Every row gives one point. Each copy is the shape, with its points in the same order, turned, moved and blurred by noise. Is it also mirrored, or only turned?

Shape, 8 rows:
46  235
-48  65
-2  231
178  -377
379  77
288  -321
-109  -192
-107  -43
Copy 1:
287  119
76  109
256  167
-104  -336
373  -219
-9  -387
-145  -4
-36  78
Copy 1 is: only turned
Copy 2, 8 rows:
148  81
-18  31
134  102
-221  -422
243  -308
-101  -441
-273  -64
-138  39
Copy 2 is: only turned
Copy 3 (8 x 2):
134  141
1  0
97  139
100  -486
415  -97
212  -458
-122  -225
-74  -71
Copy 3 is: only turned

Shape, 9 rows:
178  357  -231  20
-159  197  181  302
27  -455  0  17
75  175  27  126
250  -295  130  278
-70  228  29  41
173  -133  263  -183
340  227  81  -6
53  -357  -18  -218
Copy 1:
62  204  -379  308
-324  -258  -372  260
130  -392  107  -73
-42  -105  -371  188
202  -521  -249  27
-209  -11  -297  135
16  -152  -215  -297
105  21  -535  6
154  -145  121  -189
Copy 1 is: mirrored
Copy 2 (9 x 4):
-51  336  -192  -181
129  236  207  264
-153  -417  6  172
-35  162  72  10
-391  -144  149  213
141  127  75  22
-94  -239  281  -168
-204  201  140  -257
-83  -457  -26  -39
Copy 2 is: mirrored
Copy 3:
224  81  -270  174
-16  -228  -124  -302
-242  -291  324  209
129  -74  -65  -36
86  -499  310  128
10  -1  -117  -83
-16  34  420  7
311  72  101  50
-281  -75  324  294
Copy 3 is: mirrored

Shape:
81  306  -206  -101  -211  63  -207  74
-52  35  -106  -116  328  48  -290  -190
-169  -133  -50  401  -127  -95  10  368
-143  -138  -395  57  33  -204  12  44
-204  -393  -204  -12  -270  -114  162  230
-277  -107  9  109  -110  41  267  367
-664  -239  71  45  -193  -231  69  539
-171  -82  -88  78  -61  -536  118  -73
217  176  12  -177  165  40  -338  -305
125  407  -45  -135  293  133  -26  -33
-84  -135  69  77  -168  -169  223  -139
211  64  103  -7  68  -43  -156  -60
414  266  -7  -304  269  93  -234  271
Copy 1:
397  -219  -70  -199  233  370  -24  -11
85  15  -361  -45  436  -59  -91  -182
9  -162  99  354  -103  196  -96  289
116  -286  -233  205  41  -97  231  242
-160  -423  120  113  -212  48  216  249
-115  -196  235  234  29  226  208  216
-232  -524  490  359  209  -23  -32  372
267  -166  125  285  26  -322  204  97
244  137  -319  -257  295  -24  -83  -280
209  283  -242  -95  450  224  219  -56
72  -135  175  165  -96  -98  232  -190
183  172  -25  -107  100  62  -60  -64
230  314  -229  -377  382  266  -82  234
Copy 1 is: mirrored
Copy 2 (13 x 8):
-76  368  -129  -155  -182  132  -226  -43
-154  64  -73  -131  378  71  -449  -42
-101  -52  -90  328  -208  -140  58  328
-150  -152  -331  115  7  -82  -42  -146
-53  -299  -82  84  -207  -20  243  -70
-111  -13  1  193  -64  -6  362  196
-476  -251  58  28  -233  -264  428  333
-125  -66  -118  120  4  -499  -48  -236
74  250  81  -216  255  76  -593  -130
39  468  -83  -146  317  105  -220  -24
59  -40  180  216  -2  -196  53  -205
180  163  78  -43  131  -56  -342  41
289  369  -189  -443  200  125  -237  275
Copy 2 is: only turned
Copy 3, 13 rows:
-216  228  -106  139  -212  46  -400  7
-235  15  100  -56  321  -46  -267  -246
-141  -158  90  525  -124  -16  172  200
-224  -226  -274  173  49  -139  -13  -7
-7  -391  -135  149  -322  -87  166  108
-151  -91  59  113  -230  77  300  253
-227  -390  241  126  -314  -322  272  509
-48  -12  -202  199  -7  -498  155  -20
-61  271  72  -46  196  -43  -432  -352
-232  421  -17  -85  233  175  -205  -19
36  61  -50  128  -174  -197  250  -158
83  225  95  155  102  -29  -173  -133
108  302  5  -36  267  272  -479  191
Copy 3 is: only turned
Copy 4:
13  320  -241  -228  -92  40  -392  5
104  -148  -141  -216  359  50  -188  -237
-427  -66  -76  150  -79  -131  -97  388
-267  -142  -367  -205  40  -166  30  16
-363  -152  -117  -197  -311  -104  162  149
-428  86  81  34  -105  65  139  196
-793  -44  341  -164  -160  -124  -36  203
-266  -125  -97  -27  -166  -529  31  -187
381  -19  -154  -177  163  -28  -306  -286
202  339  -123  -74  296  124  -152  -125
-85  -43  -83  95  -291  -126  63  -83
270  17  -47  -15  52  -102  -194  -12
397  329  -22  -342  361  -70  -188  179
Copy 4 is: only turned

Shape:
106  104  449  -8  39  -160  124  265  -429
123  -133  -45  -204  88  140  -73  -113  -395
-131  -75  -308  -7  265  -80  153  507  126
193  -72  294  -395  -248  -188  -91  -59  126
121  39  -121  147  -251  -10  228  -191  -231
-18  -591  -217  -111  -328  -75  312  -204  490
-235  -62  -145  -58  -385  -293  31  -310  75
-107  207  160  251  236  -386  -77  16  -113
79  -77  157  109  -73  -17  51  -115  -47
31  309  -201  -69  163  80  319  4  -76
308  22  -72  -222  -73  -373  213  -144  21
-30  2  64  -180  51  -341  212  -118  90
-393  16  -234  -81  308  -240  148  41  36
Copy 1, 13 rows:
383  -356  166  164  248  -341  116  53  -310
19  54  -129  113  -74  -115  -7  56  -485
109  292  -36  120  389  -139  -155  299  280
268  -168  163  -312  -367  -197  -120  71  -116
95  -94  18  235  -168  166  351  92  -111
-340  246  322  -107  -520  -45  87  177  419
-103  -251  -150  -162  -342  135  194  173  209
224  -342  -187  60  328  -48  13  -220  108
42  -167  191  73  -49  31  71  -68  -107
291  266  -86  -11  215  82  322  69  -84
360  57  -44  -10  -356  -192  171  -37  105
160  -31  -47  -171  -95  -227  174  -60  166
-61  119  -331  -115  305  -147  97  65  254
Copy 1 is: mirrored
Copy 2:
-374  4  38  10  358  56  210  -36  -238
8  -145  22  -315  -116  62  119  -286  -134
168  -45  -233  -14  305  28  246  -61  609
-168  -75  547  43  -147  -220  25  51  49
-129  262  -179  -74  -337  -13  230  -38  -53
42  284  367  146  -585  -1  255  -274  677
-280  180  -32  10  -486  -344  -26  -109  316
-130  251  -213  63  326  -291  -129  -185  -6
-107  212  39  -3  -126  41  32  -138  -3
76  248  -172  -421  85  -110  316  58  175
14  122  176  9  -143  -433  365  -76  41
-146  225  169  -74  39  -353  208  -171  248
-68  97  -199  -240  191  -311  76  -289  530
Copy 2 is: only turned
Copy 3:
264  102  -99  475  123  158  215  233  8
448  -76  5  -72  215  -59  33  -165  62
50  -6  -316  -381  172  339  -156  440  178
346  374  321  59  -262  167  -23  -1  241
133  -220  87  -126  -163  -104  288  73  -76
150  -286  261  -474  -591  162  -219  113  542
58  99  101  -264  -441  -330  11  137  219
-169  168  33  161  215  -157  -60  370  -11
43  -88  149  63  -93  37  8  17  70
-7  1  -29  -318  232  120  391  132  101
308  102  404  -191  -63  20  187  333  169
88  137  206  -88  -47  -21  99  321  388
-68  84  -197  -313  201  -141  -48  362  417
Copy 3 is: mirrored

Shape (18 x 12):
442  9  -63  -132  -209  334  150  -149  324  47  82  19
109  41  313  74  -198  -162  249  -81  165  -313  183  107
31  -211  -51  270  226  85  196  -338  269  103  -386  265
381  -192  9  -249  159  79  72  -125  -222  -137  -277  -239
-189  247  110  -269  122  -84  43  -6  -224  -344  -279  -166
-156  -45  -200  114  -5  -79  134  -236  -276  -349  -93  48
267  -89  -282  -251  -324  32  61  -89  274  -435  -317  -61
426  285  93  143  -24  66  265  82  240  -263  -247  -198
-15  8  -41  -60  -290  175  -127  209  170  201  -107  -309
-215  15  -124  -12  -346  -168  83  16  -304  197  76  -307
250  9  198  -132  -9  -174  -264  -155  -94  -460  -457  50
61  -170  131  72  -141  385  8  -328  -285  86  165  -93
156  -104  -194  226  -280  188  117  254  53  155  -187  277
166  228  -258  168  -45  302  -246  -419  -238  -237  -304  143
269  -348  114  -152  -91  -70  -46  7  222  182  -391  -215
-39  -41  -53  -136  -130  -199  -113  83  -203  -19  226  -147
258  16  219  -191  -62  -72  350  133  216  -249  193  256
84  217  247  -37  264  398  -253  28  17  -390  210  -180
Copy 1:
102  132  -298  -543  -189  9  371  -117  219  265  273  -7
304  -24  -158  -140  -157  -274  119  -176  100  -154  247  -346
442  -150  14  -129  70  -107  97  -206  429  294  -274  216
129  306  -329  -357  -178  36  -304  -118  -65  94  -136  157
-108  140  49  -76  -309  -350  -118  -11  -259  -227  -172  11
-79  -32  -159  187  -242  -120  -224  -280  168  -10  -133  -29
88  331  -342  -309  -619  -49  234  -152  184  72  -223  -143
92  348  -364  -316  47  -513  220  -24  136  9  -97  -42
-159  -6  -122  -397  -88  90  257  311  96  149  -43  -206
-291  -57  13  -7  -161  -7  -192  179  -34  287  129  -376
353  401  -134  75  -397  -128  -79  83  57  -259  -178  177
-126  -249  -261  -227  -68  122  -235  7  217  113  369  130
115  -154  -474  79  -16  72  302  138  72  448  -55  -134
-141  126  -160  237  -314  -147  61  -21  409  96  40  498
317  247  -129  -480  -70  141  -38  273  102  225  -226  -90
-152  153  -40  -32  -48  226  -72  35  -71  -59  136  -311
381  138  -238  -271  -92  -159  309  -316  -212  -7  184  -258
-182  44  -169  -337  1  -61  153  -76  10  -598  139  265
Copy 1 is: mirrored
Copy 2, 18 rows:
48  -200  -130  -261  -284  298  -336  -75  148  195  -156  12
-25  -564  119  -93  86  10  154  -187  54  -149  -71  -8
101  50  -159  186  -2  232  -390  -245  -9  -520  -397  32
51  168  -70  -95  -454  49  91  53  23  -122  -212  -434
-202  88  -206  75  -202  -104  563  2  -42  -165  -154  -53
-174  -164  -118  419  -316  -9  143  -111  42  -368  86  15
70  -318  -225  -23  -546  -119  -67  198  63  -35  -404  69
158  -328  -200  -254  -137  394  209  223  23  -178  -279  -7
-118  70  5  -24  -7  98  -94  419  248  159  -171  128
-170  10  -38  412  2  -6  126  184  406  115  109  -114
-196  -204  22  79  -338  -20  300  81  -327  -213  -550  -208
-374  54  245  71  -250  298  -158  -210  266  -55  61  -151
302  -34  225  252  -109  292  -239  166  62  -21  -175  259
-401  -78  -133  351  -534  495  -58  -48  -217  -141  -286  49
103  116  34  -42  -71  -70  -227  266  173  -77  -497  -331
-132  -101  24  212  -22  -132  84  160  15  121  200  -187
332  -341  62  -246  -32  -13  121  -267  -28  10  -77  47
-439  4  73  -458  -190  235  169  34  -236  -104  134  40
Copy 2 is: mirrored
Copy 3 (18 x 12):
-64  220  356  156  -289  -272  -100  231  12  42  372  -10
-400  -184  77  -42  22  -423  187  83  109  186  212  -176
94  339  129  -40  -324  -78  311  -7  398  329  -196  -109
-53  2  155  102  -371  -151  80  -155  -160  -347  -185  20
-371  126  -13  -173  212  -155  104  -309  4  -377  -152  -77
-338  102  -389  45  -119  -130  32  -121  144  -8  -184  -158
-355  154  275  -34  -361  -395  -395  27  197  -173  -83  -234
-239  186  232  -111  -179  -557  254  242  210  -323  118  40
-55  95  274  59  199  -130  -285  254  157  -124  -31  313
-287  -2  -196  86  274  8  -165  302  -163  -4  -228  202
-335  22  177  -94  -202  -531  35  -510  79  -107  -244  62
-32  57  -72  569  -21  -58  88  -29  -71  89  99  114
-319  165  107  24  -309  18  -69  276  405  164  52  402
-198  593  -223  263  -277  -381  -32  -314  135  -23  -39  180
53  -62  530  -44  -196  -194  -69  95  53  -5  -320  144
-184  -187  -174  -81  115  -104  -217  12  -159  -17  9  170
-402  -177  229  -223  -176  -183  161  73  55  63  425  -149
74  8  -19  114  153  -370  88  -343  172  -345  472  83
Copy 3 is: only turned
